Rows are points. To make a cloud, some directions were put in groups of two or more. Within a group, all points are equally far from the middle, so they leave a hole (a ring in 2 directions, a hollow ball in 3). The other directions are filled evenly. Then the cloud was stretched, turned, moved and blurred a little. How many holes are there, and how many directions does each take, smallest first?
In the rows, 128 means zero.

Cloud (13 x 2):
[[ 72  93]
 [ 65 110]
 [ 70 136]
 [ 67 128]
 [141  76]
 [152 160]
 [162 147]
 [155  86]
 [129 169]
 [103  71]
 [ 70 137]
 [ 70  98]
 [161  95]]
Holes: 1 (2)

Cloud, 22 rows:
[[ 71 153  91]
 [ 62 152 107]
 [119  76  55]
 [101 144  75]
 [ 74  97 106]
 [136 102 163]
 [ 70 141 138]
 [112 119  68]
 [ 88 134  76]
 [ 74 164  90]
 [129 122  72]
 [100  89 147]
 [151  67  60]
 [178  82 134]
 [134 108  67]
 [169  93 146]
 [120 131  72]
 [ 70 141  92]
 [ 72 145  90]
 [132 177  93]
 [113  78 150]
 [ 82  63  83]]
Holes: 1 (2)

Cloud (22 x 3):
[[ 61 116 137]
 [ 63 116 140]
 [114 167 184]
 [120 170 182]
 [112  91  86]
 [129  60  90]
 [143  48  85]
 [164 107  80]
 [154 149 166]
 [200 127 128]
 [132  59 103]
 [116  75  90]
 [148 167 160]
 [164  81 147]
 [133 148 105]
 [207 116 107]
 [165 143 160]
 [145  46  87]
 [183 139 127]
 [142  66 129]
 [189  95 150]
 [180  93 152]]
Holes: 1 (2)

Cloud (29 x 4):
[[114 170 180 134]
 [113 117 197 130]
 [203 144 112 139]
 [205 103  87 135]
 [ 65 123 152 136]
 [174  95 162 104]
 [160  82  56 122]
 [173  92 185 155]
 [ 97  95 116 180]
 [148  85 128 204]
 [105 118  64  86]
 [206  91  92 134]
 [199 113 132 107]
 [ 98  56 103 127]
 [103  57  93 111]
 [ 76 162 149 122]
 [110  51  99 137]
 [ 89  79 131  87]
 [158  79  56 122]
 [124 160 192 145]
 [123 107 112 196]
 [119  94 158  80]
 [ 70 142 120 139]
 [210 103 107 127]
 [ 87 112 182 122]
 [194 111 138 102]
 [153 138 135  71]
 [142 115 115 202]
 [177 143 144 195]]
Holes: 2 (2, 2)

Cloud (29 x 4):
[[ 60  85 105 118]
 [ 91 129 125 206]
 [115 143 163  88]
 [ 53  85 114 124]
 [ 60 101 137 174]
 [ 93 196 121 143]
 [ 58 163 186 169]
 [ 54 125 139 184]
 [ 57 145 117 162]
 [101  86 156 182]
 [160 107 116 147]
 [170 105 142 136]
 [ 80 109  94 137]
 [ 93 139 115 202]
 [ 98 115 160  73]
 [ 88  80 171 167]
 [ 47  84 145 116]
 [ 47  78 138 109]
 [120  72 100 149]
 [173 143 151 128]
 [159  94 171  83]
 [171 164 173 161]
 [ 95 171 102 152]
 [111  95 100 162]
 [104  66 192 118]
 [154 167 117 141]
 [ 96 171 109 207]
 [166 118 164 101]
 [ 55  93 168 140]]
Holes: 1 (3)

Cloud:
[[107 132  93 156 125  27]
 [139 137 134 208 179 119]
 [ 75 139 169 161 190  72]
 [120 133  72 173  79 151]
 [136 132 192 144 160 160]
 [ 70 112 187 164 169  94]
 [ 32 146 139 136 120 123]
 [113 133 124  88  49 117]
 [141 134 154 106 177  98]
 [ 91 144 163  86 136  78]
 [ 60 157 169 108 121  77]
 [167  92 121 141 152  91]
 [149 127 136 198  62 150]
 [134 151 181 199  94 124]
 [130 146 133  78  92 116]
 [121 157 144 186 104  61]
 [151 172 117 179 174 114]
 [111 131  68  67  82 110]
 [ 71 152 127 197  75 131]
 [ 68 111 163 178 132 125]
 [ 51 175 167 154 167 121]
 [170 100 109 167 146  80]
 [ 69 183 148 157 181 149]
 [ 73 102 129  77 111  74]
 [107 188 122 125 170 188]
 [ 71 176 105 138  86 173]
 [157 127 163 166 182  98]
 [ 92 122 171  98  79 100]
 [130 158  53  85 131 128]
 [128 145 129 131  73 191]
 [134 150  38 138  84  90]
 [ 79  94 117 180  69  76]
 [102 146 135 220 126 142]
 [ 95 150 182 130  95  86]
 [ 96 140  74 164 138  49]
 [101 149 176 212 144  84]
 [ 98 122 158 206 135 145]
 [124 126 200 182 152  86]
 [ 97 166 154 208 120 162]
 [158 137  90  88 106 157]
 [122 176  45  94  97 128]
 [ 55 107 143 122  70  98]
 [121 141 152 171  82 185]
 [139 100 154 221  95 114]
 [ 62 153 142 196 114 138]
 [125 151 150  78 149 151]
 [128 176  47 163 100 122]]
Holes: 1 (6)
